Rows are points. A path goes straight from each point to the next, and from the last back to the first. The post is the endless flat space through its rows: a point in 2 columns, a line in 3, a plane in 4, and so on, so that a path can go around it. Count how often the path circles the post. Going back the other way cancels.
In the rows, zero is written as 128.

Post (2 x 3):
[[147 117 112]
 [119 150 199]]
Path (13 x 3):
[[ 66 124 137]
 [129  94 155]
 [154 113 144]
 [165 143 168]
 [138 111 170]
 [109  94 103]
 [ 81 140 115]
 [ 88  81 144]
 [146 104 139]
 [141 153 205]
 [191 172 213]
 [156  87 204]
 [ 80  90 166]]
Times around: 0

Post (5 x 6):
[[ 61 147 168 160 145 105]
 [118 164 119 145 108 182]
 [101 148  93 156  69 131]
 [223 115 178  90 124 148]
 [167 150 159 130 152  89]]
Path (18 x 6):
[[162 191 126  74 153 139]
 [165 169 199  97 155 100]
 [155 137 140 152  66 103]
 [156 138 148 187 148 149]
 [116 116  94 180 106 170]
 [151 175  81 121 160 120]
 [141 154  92 108  92 170]
 [189 158 118 128 224 157]
 [187 133 107 142 111 136]
 [ 92 161 180 206 128 154]
 [ 69 204 216 147 148 101]
 [115 176 146 131 143  98]
 [117 133 146 126 136 112]
 [145  82 135 142 116 232]
 [165 141 135 165 133 181]
 [100 188 133 187 130 104]
 [121 209 104 155  85  90]
 [ 93 131 113  82  57 147]]
Times around: 1

Post (10 x 11):
[[116 157  86 105 136 180  67 109 120  74 140]
 [146  69 175 147  50 167 180 142 158  98  65]
 [115 221 114 126 100 162  89 119 136 170  88]
 [ 88 113 141 100 135 147 200 152 141 168 136]
 [113 124 160 142  85 140  40  92 109 115 151]
 [165  86 198 115 113 100 101 101  92 101 100]
 [157 101  87 157 180 119 135  98  84 177 218]
 [163 138 144 118  68 108 155 183 122 179 111]
 [ 85  88  84 108 154 159 144 154  60 121 145]
 [138  75 182 163 110 105  60 142 212 142 135]]
Path (17 x 11):
[[162 135  89  71 114 157 148 122 115 131 139]
 [206  86  93 136 170 212 140  88 152 109 148]
 [142 115 139 141 130 172  37 121 132 100 126]
 [116 189 178 115  99 122 101 184 149 169  84]
 [122 121 149 206  55 156 117 128 123 118  59]
 [123 121  95 121 180  97 113 109 134 145 141]
 [166 102 115 103 127 122 114 156 135 147 139]
 [131  89 210  67  98 164  90 132 127  70  63]
 [157 132 183 153 129 154 106 122 153 164 225]
 [ 84 111  74 166 184 130 121 106 109  84 149]
 [123  58  85 179 148  99 101 136 195 141 126]
 [157 156 122 118 115 131  83 137 130 147  66]
 [ 93  41 167  97 175 125 139  98  79  96  86]
 [162 122 132 143 100 154  79 108 161 138 113]
 [219  83 209 180 142 124 144  76  83 140  57]
 [ 90 114 101 173 136 184 148  86 118  90 217]
 [107 188 170 107 104  76 154 109 125 197 119]]
Times around: 3

Post (17 x 18):
[[155 138 126 166 189 118 137  95 146 149 134 152 130 131 135 130 191 153]
 [160 107 109  58  65 169 142 114  76 169 144 158 150 150 149  85 166 101]
 [121 132 128 113 154 139  77 112  81  95  99 146 133 159 150 169 112 109]
 [ 82 101 124  90  81  81  70 140 114 112 144 140 135 134  91 163 123 128]
 [136 118  75 170 107 165 133 103 123 130 117  97 145 120 120 131 158 135]
 [119 111  98 154 160 164 126 179 151 123 154 112 109 131  97 134 149 206]
 [ 53 156 154 165 108 160  53 125 154 107 131 148 145 151 126 180 118 102]
 [156 104  97 168 125 101 128 181 162 135 145 120 113 136  94 131 188 110]
 [ 99 132 163 136 111 134 136 141 130 129 137 117 120 132 109 226 115 114]
 [147 129 109 121  86 196 155 105 158 163 145 188  70  64  94 118 126  21]
 [127 119 100  87  61 122 128 150 106 134 165 204  98  71 167 142 146  60]
 [ 87  90  95 133 153 154 176 103 139 131  79 108 132 142 151 115 155 137]
 [108 113 161  92  57 133 114 104 128  99  96 150  96 159 189 195  49 153]
 [150  93 138  61  47 166 148 112  88  91 101 156 109 112 147 120 190 106]
 [105 141  97 178 131 138 207 107 119  90 115  95 114 175 128  89 162 181]
 [ 50 115 131 143  89 157  75 123 133 141  97 127  82 141 117 171 125 164]
 [142 151 127 136 128 112 130 178 167 129 133  71 104  82  98  94 157 152]]
Path (26 x 18):
[[114 152 101 131 102 149  46 102 122 123 135 205 138 151 159  92  99 124]
 [ 94 133 144 151 113  59 167 136  99 121 155 149 145 138 125 128 157  97]
 [151 104 139 107 157 127 112 165 120  99 145 114 117 128  83 121 167 141]
 [ 55 109 141  71  80 144  44 115 145 101 116 133  60  68  81 121 191  81]
 [162 138 130  84 118  52  93 109 162 135  96  92 132 122 111  92 123  98]
 [134 122 136  89  96 206 133 200 161 116 126 179 116 150 131 128 191 148]
 [133 139 136 149  95 189 249  89  65  32  85 107 119 197 112 170 187 113]
 [121  82 103  86 135 159  99  99  70 101  92  75 178 164 119 196 177 142]
 [156  80 104 116 106 174 171 135  89 135 122  43 123 159 103 128 182 144]
 [172  79  97 140 105  96  99  98 112 167 140 144  92 134 118 140 130 141]
 [ 72 104 154 138  81  63 138 123 125 119  94 143  89 170 153 158 147 156]
 [ 93  92 122  61  62 185 165 182 146 162 181 186  73  95 113 145 110 186]
 [107  80  98  46 163 170 152 179 122 157 115 109 115 161 101 176 130 163]
 [123 114 111 135 107 118 161 117 174 152 128 130  90 176 121  99 135 148]
 [193 122 115 110 126 117  76 161 113  55 107 141 129 158 119 145 138 120]
 [126  92 177  72 120 127 170 130 109 221  81 136 164 180 162 156 165 167]
 [170 185 130 177  77 148 102  81 100 139 164 130 157 150 160 107 117 173]
 [151  68 156 116  44 168 118 132 173 130  98 160  40 105 176 190 108 106]
 [150 177 175 141 121 148 125 119 186 120 199 165  37 141 137 144  90 219]
 [ 86 140 104 114  71 145 118  99 173  98  95  94  24 106 121 124  81  96]
 [149  86  75 108 134 108 137  76  43 118 109  89 125 189 107  71 157 102]
 [189 121 131 136 137 127 118 155 169 183 146 121 120  61 127 134 139 133]
 [ 81 134 119 151  60  96  79 166 106 109 124 157 125 115 122 130 170  88]
 [ 76 128  77  68  53 132  44 124  73 145 122 139 155  71  53 145 132  91]
 [126  95  28  91 103  91  88 132 130 139 155 139 144 141 123 107 162 115]
 [149 177 135 130  38  82  98 167 140  76 115  88  93 117 112 125 126 116]]
Times around: 0

Post (17 x 18):
[[107  53  96 119  83  44 181  88 126 130 125 181 133  82 169 114 173 158]
 [139 180 133 148 121 144  84  97 150 146 141 123  94 172 128 172  74 169]
 [105 162 102 103 138 134 153 132 142 116 136 151 129 103 106 142 133 129]
 [ 93 145 114 110 111 198 100 122 125 119 120 121  90 155 124 189 151 113]
 [145 122 112  90  86  91 154  90 123 122 147  97 133 149 165 183 120 147]
 [101 142 135 120  74 106 120 138 115 120 100 150 125 123 128  88 137  91]
 [141  91 107  85  90 125 164 103 144 143 145 186 141 122 186 165 175 172]
 [154 117  55 121  78 119  93  86 110 118 111 172 152 117 101 104 163 103]
 [ 90 137 133 146 120 102 151 153 151 103  74 143 141 159  90 152  92 113]
 [117 182 111 131 151 163 111 154 151 182 111 105 101 142 133 121 128 178]
 [117 167 113 147  97 182 133 117 175 149  90 106  99 134 127 116  91 137]
 [125  77 122 160 170  86 174 139  94 158 115 167 175 112 123 143  88 135]
 [137 149 114 154 160 110 121  88 122 157 158 145 125 203 115 101  94 146]
 [ 96 120  81 110 115  67 143 128 149 110  99 171 110 137 149 119  94 132]
 [168 140 114 120 136 133  76 162 159 130 155  93 173 128  58  95 100  79]
 [139 156  71 102  60 106 111 146 132 109 159 153  79 168 105 116 116 142]
 [110 100 136 150 117 172 162 142 124  87  93 139 139  97 171 111 168 130]]
Path (26 x 18):
[[ 53 185 161 137 206 185 182 116 150  84  78 147 127 164 100 119 123 111]
 [159  97 118  91  44  89 120 148 147  67 140 201  66 181 154 153 111 121]
 [116 193  94 114 126 146 164 131 143 126 196 159  76 190  78 211  77 134]
 [108 129 173 165 103  77 193 172  74 111  75 176 183  93  69 171 136  85]
 [149 129  90 179 163 167 158  83 193 196 168  99 105 150 189 183  57 197]
 [151  96  33 128  89 119 130 120 136 156 128 149 134 136 172  51 142 181]
 [151 126 107 100  92 138  91  50 141 168 142 133 131 144 149  81 126 103]
 [110 113 132 118 112 124 114 143 104 125  91 108 102 144 146 151 129 124]
 [149 138 112 130 155  84 127 161  86 124  72 130 197 174  99  47 118 118]
 [138  83 136 129 149 116 172  57 169 184 110 127  89 206 143 203  79 181]
 [127 143  72  79  99 150  63 139 199 126 164 140  56 140 118 143 153 135]
 [ 88 149 157 167 118  88 100 121 112 117 108 158 158  66 134 122 144 116]
 [ 59 130  87 156 147 106 163  68 111 117 129 158  96 171 167 123 166 195]
 [ 70 134 135  74 143  92 130 192 183  85 124 129 111 135 114 151 100 139]
 [ 93  61 147 104 138  75 120 107 116 157 160 124 173 111  92 125 136 116]
 [144 144  99 154 211  74 154   7 130 116 150  97 134 122 166  48 122 168]
 [142 181  98  89 163 183  68 162 109 121 133  88  40 187 113 147 106  86]
 [135 156 132  91 115 137 123 119 139 120 161 116 129 122 162 148 148 127]
 [116 130 132 120 115 155 126 125 125 121 162 198 155 169 140 165  71 102]
 [116 117 120 117 102 158 114 118 146 113 160 160 111 179 122  76 142 154]
 [145 136 107 106 143 136 187  40 152 160 118 124 116 162 124 121  94 139]
 [128 116  76  73  88 118 196 102 137 141 122 180  47 131 191 156  90 138]
 [206 170 120 143  95 133 103  85 118 166 154 130 164 130  96 103 152  95]
 [ 83 155  90 121 184  77 227 193 137  83 151 149 122 131 129 157  80 130]
 [ 58 177 131 201  96 140  58  95  96 173  56 141 120 146 135 113 139 131]
 [ 97 144 117 148 189 118 149 167 168 153  90 102 167 113  82  78 129 169]]
Times around: 4

Post (17 x 18):
[[143 125 122 142 111 110 109 133 136 114 134 137 114 103  96  95 159 127]
 [127 139 150 139 141 108 152 153 154 112 144 122 133 142  80 165 139 139]
 [134 123 128 122 165 184 104 122  99 157  96 109 109 131 126 111 102 135]
 [ 80 129 111 149 142 161 150 117 104  98 103  98 100 108 103 123  96 109]
 [150  75 135 128 109  74 152 117  94 119 128 118 140 178  86 130 135 111]
 [126 112 114 121 149  89 106 143 131 100 160 143 100 151 107 117 133 102]
 [172 114 112 123 136 116 155 160 151 105 162 172 122 131  97  96 111 146]
 [108 122  73 136 131 159 116 111 128 138 147 108 133 106 148 132 102 117]
 [ 98 124 102 121 131 189 134  83 131 115 101 117 127 174 106 105 112 112]
 [113 106 139 128 123 155 112 105 168 107 108 102 105 121 108 112  84 131]
 [161 140 124 146 126  96 136 168 155 128 120 134 133 152 111 116 112  81]
 [173 130 140 150 142 106 138  99 118 124 162 161  96 149 111 153 150  87]
 [173 139 116 124 122  75 144 130 145 141 147 125  78 152 106 143 157 137]
 [ 78 158 108 160 113 153 118 107 101 128 137 127 118 136 118 117  79 158]
 [ 93 140 131 112 107 187 124 139 128 111 155  85 113 129 116  97 101 114]
 [ 84 109 129 162 128 171 155 117 131 124 102 124 107 115 159 104 116 135]
 [145 142 150  89 121  88 141 116 111 112 125 166 113 130 130 147 142 115]]
Path (24 x 18):
[[133 106 175 143 164 127 143 146 184 139 111 129 110 130  78 146  95 145]
 [108 194 171   7  92 204 112 150 141  90 104 122 114 133 118 118  72 142]
 [134 142  95 149 124 149 116 133 130 124 135 119 134 187 174 116  90  43]
 [136 121 154 126 113  89 122 136 167 107 139 133 110 146 105  70 148 161]
 [ 86  91 175 133 155 108 154 128 134 128 144 171 151 146 111 136 161 124]
 [155 158  97  97 122 138 165 202 166 140 148 147 143 130 104 128 111 147]
 [143  99 153 162 108 128 134 164 155 153 125 142 152 156 118 118  62  79]
 [117  49 102 102 121 133 131 100 128  98 148 144 107 180 135 110 142 105]
 [125 162  37 113 142 124 127 110 106 103 174 150 112 144 172 149 178  67]
 [125 143 106 141 125 111 141 100 116 126 193 140 129 108 147 136 130 116]
 [110 119 162  80 114 162 132 111 112 163 143 113 167 143 104 152 114 168]
 [127 127 140 141 102 113 142 109 144 167 142 154 148 122 142 138 130 127]
 [124 140  95 130 121 114 154 105 110 164 184 103 114 136 121 139  99 138]
 [ 84 124  91 139 112 134 130  78 129 124 156 132 102 183  96 130 105 175]
 [144 137  85 125 129 140 139 119 110 116 154 183  90 163 146 108 114 143]
 [112  98 117 111 127 128 102 118  83  85 142 123 127 121 115  92 120 137]
 [120 111  65 139 144 100 147 166 146 149 163 124 100  94 167  77 107 151]
 [140 140 126 194 110 116 188 157 128 162 130 153 115 128 108 125  85 136]
 [127 119 152 173 139  53 197 168 154  95 110 152 127  82 102 192 136 135]
 [149 128  87 114 127  92  83  84  70 154 203 125  72 118 113 146 111 136]
 [171  98  81 185 172  92 113 170 145 178 108 119 108 162 106 134 128 119]
 [160  74 154 137  69 169 141 105 167  80 175  93 111 195  84 110 135 102]
 [171 147 150  96 136 130  63 105 148 125 116  99 109 114 105 135 110  90]
 [134 122 102 145 155 132 146  88 141 135 200 142 116 158  94 126 105 163]]
Times around: 4
